Rows are points. The last column is the point's height on a tilted bowl or saddle (a function of degree 2), plus a little noise. Along how many of its main directions does it bend up, bend down or stay straight?

Points (16 x 4):
[[ 18.2   4.8   4.8 -16.3]
 [  5.6 -11.3  -8.3  -9.0]
 [-38.9   4.0   6.8 -19.1]
 [ 26.3   8.1  -2.2 -23.4]
 [-31.3 -34.9  39.5 -42.1]
 [ -4.5 -22.5   5.7  -9.0]
 [-28.6 -16.9 -34.5 -28.5]
 [-13.8  25.3  29.2 -12.3]
 [  4.5  43.6 -23.4 -33.9]
 [-23.0  16.7  14.7 -10.4]
 [ -3.5  -4.2   4.1  -8.2]
 [-18.5   4.4  22.7 -12.2]
 [-22.4 -15.5  33.7 -23.0]
 [ 14.9 -16.3  33.9 -21.0]
 [ -6.6 -10.7  14.0  -9.8]
 [ -5.7 -23.0  -2.4  -8.8]]
Directions: 0 up, 2 down, 1 straight

Points:
[[  8.2 -25.0  10.8  -7.9 -11.0  -7.7  11.9]
 [ -1.6  -8.9   6.2  36.4 -11.7 -15.3  13.9]
 [ -8.7 -20.1  -6.8 -10.1  -8.8  -8.4  13.7]
 [  8.6  18.4   4.6   0.5 -15.4   1.1  12.6]
 [  6.1   5.8   4.1  20.2 -12.3  15.7  12.7]
 [ 41.3 -27.6  13.4 -14.9  -3.7 -19.7  22.7]
 [ 34.7  16.1  12.8 -39.6 -16.7  16.2  20.2]
 [  2.9  28.8 -30.1  -3.4  -7.6  28.0  -7.8]
 [ -4.3 -15.1  10.4 -11.0 -15.3   5.4   9.3]
 [  3.1   7.9  -5.0 -44.5   2.5  -6.0  24.4]
 [ 33.2  -6.3  13.6  10.9  12.0 -27.8  11.0]
 [ 23.1  78.3  51.3  22.8 -13.0   0.7  75.9]
 [ 11.0   5.7  -7.0  13.1  30.7  39.1  14.3]
 [  5.5   8.6  -2.3 -24.5 -60.2  -3.5  29.5]
 [ 24.5   2.1  -0.9  19.0  46.2  -9.0  25.1]
 [  1.0 -19.5  70.5   1.1   7.9 -26.2 -26.2]
 [ 13.3   1.3 -13.2 -21.9  12.3 -12.0  17.9]
 [-20.0  25.1 -18.2  24.6  17.9  13.5  17.4]
 [-44.5  10.6 -12.3 -16.0   1.5   5.8  19.7]
 [ 13.4   3.2 -14.0  -0.5  14.4  33.5   5.7]
 [ -4.2 -15.8  12.6  -7.1  15.6  -2.9   7.1]
 [ -1.9  16.5  -4.5   9.0  -8.1  19.1   6.7]
 [ 47.0   5.8 -25.8 -15.0  -8.5 -13.3  19.5]
 [-10.9  21.2   0.1  -3.6 -19.7 -13.5  15.1]
 [ 47.2  46.5  30.1 -18.8 -26.5  18.3  37.8]
 [  6.7  30.2 -32.1  11.7   0.4 -48.5  -8.0]
 [ 10.0  23.6 -20.6   5.2 -20.5  -0.4   4.3]
 [ 27.9   3.3   3.9   6.6   9.9   5.7  15.7]
 [ 16.4 -28.1  30.1 -51.8  10.3  11.9   7.7]
 [ -7.8   8.5   2.5  16.5  27.0  17.1  15.9]
 [ 20.9   2.4  -3.8 -13.2  13.4 -13.3  16.3]
 [ 16.8  18.9 -19.6  -2.8  38.1   3.2  22.9]
 [-16.2  -1.2  42.8  -1.0 -27.1  24.8   1.6]
 [ 35.2   1.3 -34.8 -22.4  -0.9  -2.0  16.3]
 [ 10.9  40.6  25.6 -22.4  -1.3   6.0  21.6]
 [-22.7  13.0 -14.9  11.5 -26.4   7.7  10.5]
 [  8.7   4.0  -6.1  25.1  12.2  10.6  14.9]
 [ 19.8  27.8  -3.4 -39.2 -33.0  -6.9  28.6]
 [ 18.1   8.1  21.5   0.6 -16.1 -12.3  16.1]
 [-24.0  40.1  31.5 -27.7  -4.1   4.4  21.1]
 [ 17.7  28.3   4.5   7.3  21.4 -23.6  19.1]
 [  5.9 -19.0  28.4  21.5   9.8   3.4   7.3]
 [  6.2  19.8 -23.2  20.5 -23.2 -17.7   2.5]
 [ 22.1   5.1  10.4   6.4   2.2  11.3  12.9]
 [ -6.1 -17.3   1.9   7.3  -0.7  -0.8  10.0]
 [ 13.2  31.6  18.7 -40.5  -3.4 -13.6  31.1]
 [ -2.6  24.6  22.5  15.9  15.8  -2.4  18.3]
 [-20.9  -7.0  20.3 -12.5  11.5  42.0 -10.7]]
Directions: 4 up, 2 down, 0 straight
